Each row of a before or after table is a point. One or more steps were done to the points. Then noise was added and the rows were shuffled. The steps act on columns, c1 being the first. Name the steps. A step turns or swaps two columns, mirrors them in a line or flattens them onto one, adds a multiple of one to another, or multiplies or shifts one. Angles are multiples of 10 degrees, from the lower column toward the higher: turns from -170 to 170, lines from 10 to 170 but not 90. Use the fewest steps. Two steps may share a column if one is a turn and the other turns, adds or multiplies; they go together, in the order done. Otherwise the lowest column goes first.
In the rows, zero is written as 128.

Before (9 x 2):
[[140 159]
 [166 106]
 [151 173]
 [ 74 118]
 [111 131]
 [126 101]
 [ 92 118]
 [124 103]
 [146 177]]
After (9 x 2):
[[137  93]
 [ 95 139]
 [154 126]
 [123 111]
 [ 79 146]
 [154 124]
 [150 165]
 [ 83 153]
 [137  74]]
Steps: turn c1 and c2 by 90 degrees

Before (13 x 8):
[[170  43 159 151 122 103 181 116]
 [122 158 126 110 104 143 106  79]
 [129 147 120 138  97 130 130 143]
 [127 122 156 127 120 175 146 125]
 [117 125 171 147 119 140 117 141]
 [ 76 172 117 164 136 146 115 108]
 [157  74 134 126 136 129 185 143]
 [123 170 116 142 127 171 128  73]
 [ 68 181 132 123 116 139 149 119]
 [148 156 172 161 111 133 165 139]
 [169  61 146 131 141  95 177 115]
 [123 108 143 158  76 154 162 112]
 [137  83 166 110 143  86 169  90]]
After (13 x 8):
[[166 182 131 130 116  94 181 148]
 [119  91 180 147 136 175 131 133]
 [ 64  79 136 124 144 141 151 137]
 [159 179 112 128 116 128 185 128]
 [167 210 129 148 117 106 185 158]
 [131 124 118 137 147 134 128 118]
 [123 163 138 155 143 152 163 144]
 [126 139 119 131 130 176 148 157]
 [150 105 104 160 139 129 166 165]
 [ 80  83 156 161 128 146 116 126]
 [134 167 149 110 113  89 170 175]
 [122 108 173 106 142 145 103 141]
 [114 134  98 146 135 143 120 163]]
Steps: turn c2 and c5 by 160 degrees; multiply c5 by 0.4; turn c3 and c8 by 110 degrees

Before (11 x 12):
[[126  99 143 122 165 119 123 109 149 107 119 120]
 [113 137 123 123 128 138 117 114 103 116  99 135]
 [167 161 112  80 145 139 148 148 125 110 126 136]
 [118 115 106 122 140 128  99 134 116 143  75 128]
 [137 136 109 140 153 145 103 135 120 126 147  71]
 [121 156  98 140 119 155 140 102 150 170  95 142]
 [126 131  99 155 117 150 120 143  87 131 165 115]
 [ 83 139 123 104 112 147  97 137 156 138 142 117]
 [152 167 123 107 115 115 116 115 120 148 126 179]
 [110 128 143 121 116 119 106 139 159 105 122 120]
 [ 66 157 122  99 111 110 152 158 100 119 114 132]]
After (11 x 12):
[[144 167  95  74 120 150 141 101 112 246  94 119]
 [ 99 161 124 209 114 143  94 137 130 225 143 127]
 [158 144 123 104 115 113 113 116  88 144 127  76]
 [103 153 145 158 115 119 108 136 146  93 123 129]
 [132 125 111 181 151 145 100 139 118 112 149 186]
 [130 109 106 141 136 126  96 133 132 182  75 122]
 [108 108 120 134 124 136 111 111 107 120  95 117]
 [119 130 141 155 168 121 122 108 162  77 117 136]
 [130  90  99  75 117 149 122 148 105 143 167 153]
 [152 140 106 240 145 141 146 145  96  22 123 100]
 [ 71 112 124 198 112 114 150 160  88 198 112 110]]
Steps: turn c1 and c10 by -30 degrees; multiply c10 by 3; turn c2 and c9 by -60 degrees; turn c4 and c12 by 150 degrees; multiply c4 by 3
